Each row is a point. Each copy is the shape, with its points in the same order, stretched, turned, moved and blurred by noise. Is it also mirrored, or only turned?

Shape (5 x 2)
[[ 46 -16]
 [  7 -23]
 [-18 -40]
 [ 10  63]
 [-14 -36]]
Copy 1 (5 x 2)
[[-26  -8]
 [ 14  -9]
 [ 42 -20]
 [-20  73]
 [ 37 -18]]
Copy 1 is: mirrored
Copy 2 (5 x 2)
[[ 63   3]
 [ 19  39]
 [  4  66]
 [-25 -49]
 [  3  63]]
Copy 2 is: mirrored
Copy 3 (5 x 2)
[[ 34 -40]
 [ -1 -20]
 [-18 -17]
 [ 38  33]
 [-15 -21]]
Copy 3 is: only turned
Copy 4 (5 x 2)
[[-10 -59]
 [-30 -22]
 [-51   6]
 [ 46 -19]
 [-54  -5]]
Copy 4 is: only turned

Shape (7 x 4)
[[ 42   6  -9 -47]
 [ 63 -30  11  11]
 [ 37 -27 -13  20]
 [ 27  12  16  14]
 [-68  16  38  -7]
 [-14 -53  13  14]
 [ 26  24 -33  28]]
Copy 1 (7 x 4)
[[ 39 -39  47 -21]
 [ 44 -58 -35  -4]
 [ 37 -39 -27  25]
 [ 37 -14 -19 -37]
 [-68  37  22 -59]
 [-37 -39 -27  16]
 [ 64  21   2   8]]
Copy 1 is: mirrored
Copy 2 (7 x 4)
[[ 27  14  66 -24]
 [ 13 -53  57   8]
 [ 26 -44  39   1]
 [  8  -5  30  21]
 [-30  36 -37 -20]
 [  0 -45  -5 -35]
 [ 43   4  16  17]]
Copy 2 is: only turned
Copy 3 (7 x 4)
[[ 49 -33 -29 -40]
 [ 41 -20 -64  37]
 [ 24  16 -50  22]
 [ 40  -2  -3  26]
 [-67   3  61   3]
 [-58   9 -32  36]
 [ 49  46 -10  -4]]
Copy 3 is: only turned

Shape (9 x 6)
[[-17  25 -48  11  13  20]
 [-20 -20  32  13  34  -1]
 [-49 -13 -28  22 -17  10]
 [ 14  11   6 -67  15 -28]
 [-44   5   3  18 -13  19]
 [ 21  25 -35   1 -64 -30]
 [-42 -46  26 -64 -46 -35]
 [-19   8   5  22  18  55]
 [-24 -47 -41 -10  29  56]]
Copy 1 (9 x 6)
[[ -3  19  -5 -11  32  31]
 [-28 -31   7  45 -26  -3]
 [-53  27  -1 -18  13  -9]
 [ 55 -79   6 -14  -2 -28]
 [-28  23  14  17  -5 -20]
 [ 41  32 -21 -62 -30 -14]
 [-21 -67  23 -42 -19 -95]
 [ -8   9  41  36  -6  26]
 [-48 -33  52 -28  39  46]]
Copy 1 is: only turned
Copy 2 (9 x 6)
[[ -4 -16 -63  21 -11  29]
 [ -2   1  46  41   3  34]
 [-10 -25 -27  30 -68  18]
 [  9  47  11 -40  40   4]
 [ 22 -14  -8  23 -55  41]
 [ 36  15 -43  -1 -43 -44]
 [-17   9  56 -30 -57 -17]
 [ 27 -47   4  31   4  61]
 [-36 -90 -17  21  12  24]]
Copy 2 is: only turned
Copy 3 (9 x 6)
[[-11  66 -27   2 -19  33]
 [ -3 -15 -17  48 -24 -20]
 [-49  22  -2  23 -43  39]
 [  1  -8 -25 -67  17 -22]
 [-34  22   8  33 -17  10]
 [-21  -7  22 -74  -2  60]
 [-67 -51   3 -49 -21 -23]
 [  2  58   6  58 -25 -12]
 [-11  65 -38  16 -80  -1]]
Copy 3 is: mirrored
Copy 4 (9 x 6)
[[-16  34 -30  16  21  40]
 [ -3 -18   7   8  60 -12]
 [-33  -3 -44 -16  12  26]
 [ 64 -15  16 -23  22  29]
 [-36   4  -5 -13  15  18]
 [ 20  20 -36 -27 -75  14]
 [ 28 -70 -18 -75 -15  27]
 [-36 -10   4  37  41  23]
 [-16 -47 -45  44  54  45]]
Copy 4 is: only turned

Shape (15 x 9)
[[ -6 -22  22  18  25 -45 -27 -33 -18]
 [  2  24 -36 -61 -31  15  53  -6  16]
 [ 10 -26 -10   6  33 -22 -22  33  11]
 [ 21   1 -52  -5 -30  57  54 -19  34]
 [-22  25  45  36  24 -19  18 -49  13]
 [ 33  19 -19  13  24   7 -38  19 -24]
 [ -7 -45 -46  18  -2   0 -38  26 -37]
 [ 28  -8   6 -36 -15  58  48 -25  26]
 [ -7 -12   3  37  -7 -45 -27  15  30]
 [-16  16  82  20 -23 -16 -31 -26  11]
 [-23   8  41  13  -3  -1 -29 -85  21]
 [ 13 -10 -16 -31 -38  11  65  -4   9]
 [-17  24  29  47  -1 -28 -37 -35 -19]
 [-33  -7 -22  11  30 -18 -72  -1   5]
 [ 57  -4 -52 -37 -38  11  33 -42  33]]
Copy 1 (15 x 9)
[[  7  -7 -29  24  -5  -1 -18 -75 -11]
 [-49  49   5 -40  24 -42  15  75  34]
 [ 24   3 -48   0   7  34 -16  -7 -30]
 [-17  70  45 -53   6  17   7  47  35]
 [-14 -31  34  20  13  12  -4 -50  31]
 [ 24  14  13  -4   3  20 -20   1 -70]
 [ 10  45 -23   3 -42  38  12 -27 -57]
 [ -5  25  20 -78  16 -31   8  24  50]
 [ 31  -8 -18  37 -24  30 -25 -21   5]
 [ 20 -73  25   9 -35 -36 -11 -48  41]
 [-23 -46  41  -8 -34 -11 -35 -64  51]
 [-14  60  -9 -34  14 -39  26  34  39]
 [  4 -26  38  38 -26   7 -15 -57 -11]
 [-18 -28 -12  14 -37  55 -28 -27 -37]
 [-10  84   0 -46  16 -31 -40  41  33]]
Copy 1 is: only turned
Copy 2 (15 x 9)
[[-13  18  29 -13  11 -26 -19  23 -20]
 [  3 -32  -3 -16  35 -13  74  -1  19]
 [ 19 -19  -5 -46 -20 -31  -6  24  13]
 [ 42   3 -52   6  19  12  73   1   6]
 [ -8   1  38  16  37  37 -14  36   0]
 [ 14  19   9 -45 -44   7  27  33  28]
 [ -7  23 -28 -20 -49 -57  11 -16  -8]
 [ 37 -30   1  -4   9  22  70  20 -38]
 [ 37  -3  12 -20   0 -31 -26  -1  38]
 [ 25 -20  95   2  -5  24 -14   2  -6]
 [  4  22  54  -3  38  38  -6  -6 -37]
 [ 21 -26 -13  15  20 -32  61   8   0]
 [ -6  34  49   5  -2  14 -15  11  16]
 [-16  12  12 -59 -10  -8 -23 -16   7]
 [ 57  19 -31 -24  42 -22  76  10   8]]
Copy 2 is: only turned
Copy 3 (15 x 9)
[[  1 -27 -10 -46  56  11 -31 -16  42]
 [ -1  25 -50  24 -48 -19  40  29  45]
 [ -4 -35   2  30  49   9 -31  24  20]
 [  5 -15 -30  41 -52 -28  67  -5  14]
 [-16  41   5 -38  54  36  27 -22  35]
 [-12 -11 -12  17  28 -19 -36 -14 -27]
 [  6 -63 -13  34 -12 -21 -61 -31  15]
 [ 25 -11 -50  12 -16  31  75  24   4]
 [-38 -18  46   6  20  -5 -19  11  28]
 [-45   5  11 -77  21  67  -2  -5   9]
 [-44 -12 -28 -75  25  31  30 -36  24]
 [ 36  -2 -20  11 -38  -4  45  35  36]
 [-39  15  11 -55  29   5 -29 -45  13]
 [-54 -33 -18  11  35 -17 -47 -33  23]
 [  8 -48 -49 -11 -39 -57  66  34  21]]
Copy 3 is: mirrored

Shape (17 x 11)
[[ 25  -6 -24 -31 -35  28  13 -25 -18  37   0]
 [-21  18  -1 -12  24 -31  -6  15   6   1 -19]
 [ 12  14  33  18  66   3   6  46 -56  12   3]
 [  5  30  10   8 -32 -25 -26 -51 -16  14 -38]
 [-12  24 -32  39  23 -30  -1  20  -2  64  76]
 [-39  14 -20   8 -17  -7  33  -7 -30   5 -14]
 [ 67  -6 -18  27  14 -45  25  -1 -15  33 -23]
 [ 15 -36 -21  34 -14 -37 -42  28 -15 -10  15]
 [-26  29   6   0   5 -21  10   5 -13   8  -1]
 [ 10 -12 -31   2 -33  52  15 -43  34  48 -42]
 [ -8   0  26   5  34  13   2 -61  -6  23  43]
 [  7 -43  -1 -13   8  29 -10  -3 -25  27  29]
 [  9  20  11 -11  28  13 -37   2 -55 -46  27]
 [ 16 -13   6  14 -29 -47   6  40 -13  19  -5]
 [-16  47  29  30 -27  23   4   4  -7 -33 -38]
 [ 26  -6  10  -6  -2 -29 -25  11  -7 -40   4]
 [ 29 -36 -27 -32 -12  -4   8   8  56   5 -23]]
Copy 1 (17 x 11)
[[  7   3 -12 -20 -63  -9 -22 -45 -35  25 -14]
 [-11 -10   2 -19  30 -26 -11  13  13 -22 -19]
 [ -2  41 -58  30  27 -19 -19  59  46  14 -16]
 [ 30  17  21 -27 -18 -29   2  -3 -49  15 -40]
 [ 61  26 -22  52  51 -35 -12 -57  49 -32  38]
 [  5   6 -22 -43  15 -21  -2 -13 -38   3   1]
 [ 42 -31 -50  -5  -2 -24  -9   6 -14  26 -49]
 [ -8 -21 -10  64 -12  15 -21   9 -21 -56  -9]
 [  4  11  -9 -20  22 -31  -5   7   1  -3  -1]
 [ -5   4  18 -35 -45   8  15 -95 -51  36 -34]
 [ 39  39   6  25  11  10 -10   4  25  60  19]
 [-16  12 -10  40 -28   7 -36  -9   0  13  12]
 [ 21  52 -16  23 -16  44 -40  60  16 -20  -5]
 [-16 -32 -15  19 -17 -49  12  11 -21 -18 -12]
 [-13  48   6 -38 -25  12  49  13 -31   9 -27]
 [ -5  -8   4  14 -30  23 -12  54  -5 -25 -20]
 [-37 -62  21 -22 -37  14  -5 -34 -16 -15 -29]]
Copy 1 is: only turned
Copy 2 (17 x 11)
[[ 37 -20  36 -45   5  14 -27  22   0  18 -32]
 [-31 -14 -30  18   1  10 -10  -7  33  18  10]
 [-21 -15 -16   4  78  19  43  24 -12 -57  17]
 [ 16 -23  41  30  10  45 -34 -49  13  11 -45]
 [ 75  33 -87   0  42  24  -8   5  33  -6  16]
 [ 18 -28  -1  17  -1  22   9  -9 -19  46  -8]
 [ 28 -20 -46  17   0  32 -23  29  -4 -45 -90]
 [ 15 -24 -34  47  11 -11 -61   4 -23 -47   5]
 [  2  -6  -7  22  17  12   8  -9  17  23   4]
 [ 26 -18  22 -50 -69  68 -40  12   6  20 -24]
 [ 66 -39  19 -24   5  39  31 -43  44 -38  -3]
 [ 33 -46  16 -29  16   8 -14  25   3 -36  23]
 [-12 -18  30 -19  78 -25  19 -41 -25 -43  20]
 [  9  -4 -17  59   7  -5 -38  45   0 -14 -17]
 [-30  18  51  25   2  23  19 -24 -34  -1   4]
 [-15 -15   5  27  10 -31 -24 -11   2 -41 -13]
 [-13 -16 -27 -20 -79  -7 -55  43  36  -2 -17]]
Copy 2 is: only turned
Copy 3 (17 x 11)
[[-15 -25 -48  40 -16 -14 -15 -36 -25  33 -17]
 [ 24  11  23  -7  13 -13   5   7  -5 -15 -23]
 [ -5 -10  25 -52  27  27 -47   8  11 -28  40]
 [ -1  16 -33  11 -23  27 -21 -10   0 -14 -63]
 [  9 -20  24  62 -37 -45 -53  20  49  34  41]
 [ 14   8  20  44  28  12   3 -28 -15  -5 -29]
 [ 11  11 -20  18 -57 -27 -28 -12 -20 -49  41]
 [-43   6  -3  13 -15 -20   0  35  28 -45   7]
 [ 11   7  25  12  10   7  -5 -15  11  -1 -27]
 [ 14 -53 -51  51 -38   9  27 -12 -45  20 -40]
 [  0 -70 -34 -11 -12 -12 -47  -6  54   2 -19]
 [-43 -64 -31   1  -5 -19 -32   6  10   2   0]
 [-36  -7 -42 -42  48  10 -24  24  44 -11  -5]
 [-22  24  43  15 -21 -12   4 -16   1 -22   9]
 [ 19  18  12  -6  33  70  49  -6  15 -19 -44]
 [-24  16 -21 -25  -5 -21  11  14  32 -35  -9]
 [  6 -16 -23  21 -29 -57  55 -11 -26  -4 -15]]
Copy 3 is: only turned

Shape (16 x 12)
[[ 24 -17  41 -12 -30   0 -25  15  11  38  17  30]
 [-60  19   2  11  12  13  38  -9  -7 -18 -58  28]
 [ 30   4  27  30 -17  -1  -8 -44 -14  38  13 -19]
 [ 41  15 -36  -3 -15 -24   3  -9 -11  18 -25  18]
 [ 12 -35  -3 -48 -20 -11 -18 -10  21  72  49 -26]
 [ 22  62 -62 -27  31  39  18  26   1   0 -38  -8]
 [ -3   0   2  16  16  39  40  -9  -7 -25   3  42]
 [ 45  21 -21 -18  17 -14  50  -9  28  14 -25  -9]
 [ 19 -26  34 -23 -36  -1 -41 -53 -18  48  28 -20]
 [  9  33  -8 -30  35 -28  20 -20 -38 -14  -6  13]
 [-31  -5  10  40  47   0 -10   6  12 -41 -19  15]
 [ -8  -5  -2  52  -2  -1  45  28 -46 -22 -11   3]
 [ 60 -52 -15 -29 -34  -4 -20 -38 -15  32  -4 -21]
 [ 40 -18  40 -47 -43   1 -18  -7   8  17  11 -38]
 [  8  -4  16  11  50  13  30   3 -40  15 -49  16]
 [ 35 -33  12   1 -16   6   1 -16  -4  10  33  13]]
Copy 1 (16 x 12)
[[-36  48 -51   1  52 -20  -9 -28   8  31   5   9]
 [-31   6  69 -35  22   3 -30 -27  -4 -85  28 -28]
 [-10  48 -34  19 -28 -20  -7   9   7  11  57 -34]
 [ 33 -17   6   3  24  -3  23  -6   6   5  31 -31]
 [-19 -22 -70  50  13 -17   4 -32 -13  46  22  68]
 [ 18 -56   4 -59  27  73  63 -40  12 -40  -7 -35]
 [ 15  16  44 -65  12   7  -7 -13  -8  -8  -5 -33]
 [ 26 -54   3 -39  34  20  16  29 -38 -42  36 -34]
 [-22  47 -75  64 -20 -37 -25 -30  -3  40  24  10]
 [ 37 -16  28  -4  40  47 -16  -2  22 -35  11  -7]
 [-44  -6  52 -28  26  -5   4  29  24 -50 -34 -12]
 [ 27  46  47 -61  23 -12  29   3  27 -59  36 -13]
 [ 34  -6 -69  28 -20 -71  23 -22 -23  24   1  -7]
 [-20  38 -95  19  40 -12   7  -9 -39  -9   2   7]
 [  8   5  14 -71   3 -23  -7 -32  51 -82  14 -31]
 [ 14  24 -24  -8  11 -29   4  -2  -9  36   0   0]]
Copy 1 is: mirrored
Copy 2 (16 x 12)
[[ -3  -5  -2  52 -15  36  26 -10  -1  39 -40  47]
 [-51   2  74 -34  -6  -4 -46  27  32 -33   7  -8]
 [-15  42  12  31  23  33  82  12  18  30  37   4]
 [-30  21   4  -9 -21 -21  52 -28  22 -33  -4   9]
 [ 45  35 -25  69  29 -23  29 -19 -42  58 -16  47]
 [-20 -34  31 -49 -44 -57 -11 -16 -66 -66  22 -16]
 [-12 -53  65   4  11 -14  -9 -21  24  11  29 -17]
 [ -6  -9  31  19  -3 -62  43  -2  15 -44   1 -37]
 [  7  39 -32  47  53  23  73  16   9  53  11  73]
 [ 16 -21  38 -30  37 -31  35  11  21 -48   0  14]
 [-19 -18  41 -59   0  31 -35   4   5  26  22 -55]
 [-21  17  25   6  -6  43  14 -55  18 -10  46 -16]
 [-12  16 -58  57  57 -16  82 -28  11  13 -15  30]
 [ 11  -9 -65  80  25  11  51  18  -3  16 -14  48]
 [-37  -6  86  -7  47  14  36 -20   1 -27 -14 -18]
 [ 18 -16  -6  40  29   1  48 -28  10  37  10  16]]
Copy 2 is: mirrored
